Each row is a point. The ring and each string are closed loops that go straight from each point to the next, and from the last back to the first. Before rounding, they use only three directions, however many columns there are. Count how often each string passes through the ring. Passing back the other way cancels.

Ring:
[[-30  41  -1]
 [-25  35  24]
 [-20  17  40]
 [-17  -6  38]
 [-13 -22  23]
 [ -8 -24  -6]
 [ -9 -13 -29]
 [-20  12 -42]
 [-29  29 -32]]
String (27 x 3):
[[-35  25 -25]
 [-27   8  -9]
 [-18  22 -18]
 [-24  36 -51]
 [-31  31 -50]
 [-34  20 -31]
 [-28  15 -14]
 [-20  30 -13]
 [-26  60 -14]
 [-37  57   2]
 [-35  39  15]
 [-19  55  46]
 [-12  37  46]
 [-21  10  11]
 [-28   3   9]
 [-25  -2  41]
 [-10   0  59]
 [-11   3  40]
 [-18   7   9]
 [-30  -1  21]
 [-25  10  43]
 [-15  32  59]
 [-12  39  38]
 [-22  20   9]
 [-34  17   1]
 [-39  43  -8]
 [-37  49 -25]]
Times through: 1

Ring:
[[  0   7  22  -5   7   2]
 [ -1  13  25  -2  23   1]
 [  8  29  16  12  28  22]
 [ -1   8 -10  14  10  17]
 [-14 -19 -28   8 -14   2]
 [ -4  -6  -5   0 -13   5]]
String, 29 rows:
[[-13  -7  24 -11  17 -18]
 [  7  28  48  -6  34   4]
 [ -5  11  32  -5  31  -7]
 [-12  -3  12  -2  20 -10]
 [ -2  10  12   4  16   6]
 [ 13  35  28   8  28  23]
 [ 26  59  42  14  45  39]
 [ 10  35  22  14  38  23]
 [ -4  10   2  10  22   9]
 [ -4   4   0   7  12   7]
 [ 16  36  16  14  20  33]
 [ 20  42   8  22  23  42]
 [ -3   6 -24  21   7  21]
 [-21 -24 -31   9  -5  -5]
 [-15 -16 -15   4  -1  -4]
 [  1   8  -3   9   3  15]
 [ -3  -4 -23  12 -12  16]
 [-23 -36 -43   6 -27  -6]
 [-23 -38 -39   3 -28  -9]
 [ -9 -18 -23   3 -25   5]
 [  4   4  -3   4 -15  17]
 [  0  -5  -4  -1 -21   9]
 [-16 -24 -11  -5 -16 -10]
 [-12 -18  -3  -7 -14  -9]
 [-15 -19  -4  -5  -6 -11]
 [  2  10  10   3   7  10]
 [ 10  22  25   1  11  16]
 [ -3   4  10   0   7   3]
 [-15 -13   4  -5   5 -12]]
Times through: 3
String, 30 rows:
[[ 28  60  27  22  36  49]
 [  8  24   8  13  16  24]
 [ -8  -3  -8   7   5   4]
 [-24 -28 -29   6  -3 -11]
 [-15 -15 -32  14  -3   5]
 [ -1   6 -20  18   1  22]
 [ 11  24  -1  16   9  30]
 [ -9  -6 -12   7   2   4]
 [-23 -27 -25   5  -3 -11]
 [-10  -4 -21  15   7   9]
 [ 23  50  12  25  29  47]
 [ 19  44  20  17  28  37]
 [  0  11   6   7  14  11]
 [-16 -13  -6   2   7  -8]
 [ -5  11  17   4  30   1]
 [  7  33  41   2  42  10]
 [ 18  45  49   2  38  22]
 [  1  13  17   2  15   8]
 [-15 -12   2  -3   7 -11]
 [-17 -14  12  -9  10 -18]
 [ -3   8  36 -11  19  -8]
 [ 16  37  48  -3  25  17]
 [  8  21  21   3  15  15]
 [-14 -11  -2  -1   5  -8]
 [  6  20  20   4  16  14]
 [ 18  42  40   5  30  25]
 [  9  36  44   2  44  11]
 [ -7   8  15   3  29  -1]
 [ -6   8   8   7  25   3]
 [ 20  50  27  18  40  36]]
Times through: 4

Ring, 8 rows:
[[ -1   4 -19   3  -5  22  -5 -11 -18  -1 -10]
 [ -2 -18  -9   4   1  13 -14  -6 -19  -6  10]
 [ -4 -28   0   2   8   3 -23  -3 -13 -10  24]
 [ -5 -16   4  -3   9  -7 -28  -2  -1 -14  20]
 [ -4  -8   5  -5  -1 -17 -26   2   3 -18   9]
 [ -1  -1   1  -4 -13 -19 -20   5   2 -18  -5]
 [  1  19 -14  -2 -18   1  -7  -4  -5  -9 -25]
 [  1  26 -21  -1 -14  16  -2 -11 -10  -2 -30]]
String (27 x 11):
[[ -2 -11   1  -2 -11 -15 -20   4  -4 -17   2]
 [ -1 -15   8  -3 -23 -37 -24  15   3 -26  -1]
 [  0  17  -4  -6 -21 -19 -15   4   5 -17 -23]
 [  0  34 -16  -6 -11   7  -7 -10   1  -6 -31]
 [ -1   8 -10  -2  -9   3 -12  -5  -6  -9 -11]
 [ -1   3 -10  -1 -10   3 -12  -4  -8  -9  -9]
 [  1   6 -15   2 -17   6  -6  -4 -13  -7 -18]
 [  2  35 -33   2 -14  37   8 -19 -19   7 -39]
 [  0  31 -28   0  -2  38   2 -21 -15   7 -27]
 [ -1  12 -18   1  -2  23  -6 -14 -14   0 -12]
 [ -1 -17  -5   3  -9  -2 -15   0 -13 -12   5]
 [ -1 -26 -10   8  -9  10 -11  -2 -24  -7   8]
 [ -1 -12 -18   7  -3  26  -6 -11 -26   0   1]
 [ -1  13 -24   3   3  37  -2 -19 -20   6 -12]
 [ -1   8 -16   1  -2  20  -8 -12 -13  -2  -9]
 [ -1   2 -11   0  -4   9 -12  -7 -11  -6  -5]
 [  0  -2 -13   3 -12   8  -8  -4 -15  -7  -9]
 [  2  30 -28   1 -16  27   5 -14 -16   3 -36]
 [  2  60 -35  -4 -13  37   9 -23  -9   8 -54]
 [ -1  27 -17  -4  -5  16  -7 -13  -5  -3 -23]
 [ -1   1  -7  -1  -7   0 -14  -3  -7 -10  -5]
 [  0  -6  -1  -1 -19 -18 -17   7  -4 -18  -7]
 [  0 -15   6  -2 -23 -33 -22  14   0 -24  -2]
 [ -1 -13   9  -4 -21 -38 -25  15   5 -26  -1]
 [ -2  -2   7  -7 -14 -31 -25   9   9 -23  -3]
 [ -2  17  -6  -7  -2  -1 -17  -7   3 -10 -11]
 [ -2   6  -7  -3  -3   2 -16  -5  -3 -10  -5]]
Times through: 5

Ring (8 x 14):
[[-34  -1 -16 -18  -9 -23  -1   6 -24 -19  -1 -20  19   5]
 [-13  -5   3  -7  -9  -5   9  -3 -12 -10   1 -10   5   2]
 [  9  -7  15   5  -3   9  16  -7   4   1   3   7 -11   2]
 [ 20  -9   8  19   5  22  17  -2  14  12  11  25 -25   1]
 [ 14  -7 -11  21  12  18  10   8  14  14  15  32 -26   3]
 [  8  -2 -15   8  14   0   6  10  10   8   8  24 -16   7]
 [ -9   4 -14 -19   8 -31   1   9  -2  -8  -7   0   6  11]
 [-29   3 -18 -24  -2 -33  -2   9 -18 -18  -6 -16  18   9]]
String, 26 rows:
[[  0   3   7 -22   2 -29   9  -1   1  -9 -13  -6   5  11]
 [-22   8   1 -42  -5 -52   3   1 -15 -24 -21 -28  26  13]
 [-53   0 -27 -24 -14 -30  -7   9 -37 -27   0 -31  30   4]
 [-60  -4 -29 -15 -20 -17  -7   8 -44 -27   8 -33  29  -1]
 [-33  -4  -1 -17 -18 -15   5  -3 -27 -22  -1 -28  20   1]
 [-23  -9  -7   3 -12   7   6   0 -19 -10  11  -8   4  -2]
 [-17 -11 -10  15  -9  19   7   2 -14  -3  18   3  -5  -4]
 [-11  -8 -13  10  -1  10   6   5  -7  -1  13   8  -7   0]
 [ 11  -4  11  -1   2  -1  14  -4   7   1  -1   8 -10   5]
 [ -3  -7  -7   9   1   8   8   3  -2   1  10  11 -10   2]
 [ 23  -2  22  -5   4  -5  18  -7  15   3  -7  11 -13   7]
 [ 38  -7  34  10   4  15  26 -13  24  12  -1  22 -26   4]
 [ 28 -11  23  19   2  26  23 -10  17  12   8  23 -27   0]
 [  4 -11   1  21  -2  26  13  -1   1   6  16  16 -18  -2]
 [ -5  -5  -7   4   0   2   7   3  -3  -1   7   7  -6   3]
 [  7  -2  13  -8  -1  -9  14  -5   4  -3  -5   1  -4   6]
 [  3  -2  22 -17  -7 -16  15 -10  -1 -10 -11 -11   4   6]
 [ -3  -2   0  -7   0 -11   9   1  -2  -5  -1   1  -1   6]
 [-28  -5 -22   0  -5  -2   0   8 -19 -10  11  -5   5   1]
 [-12  -1  -5 -13  -2 -18   5   3  -8 -10  -3  -6   6   6]
 [-26   5  -7 -34  -5 -42   1   3 -17 -22 -14 -24  23  10]
 [-44   8 -22 -43  -6 -56  -7  10 -28 -30 -15 -33  35  12]
 [-47   0 -41 -12  -4 -23 -10  18 -29 -18   8 -14  19   4]
 [-38  -3 -38  -2  -2 -10  -7  16 -23 -12  13  -4  10   3]
 [-41   3 -34 -21  -2 -33  -8  15 -25 -20   0 -16  21   8]
 [-33  -2 -31  -4  -2 -12  -4  13 -20 -11   9  -5   9   3]]
Times through: 3
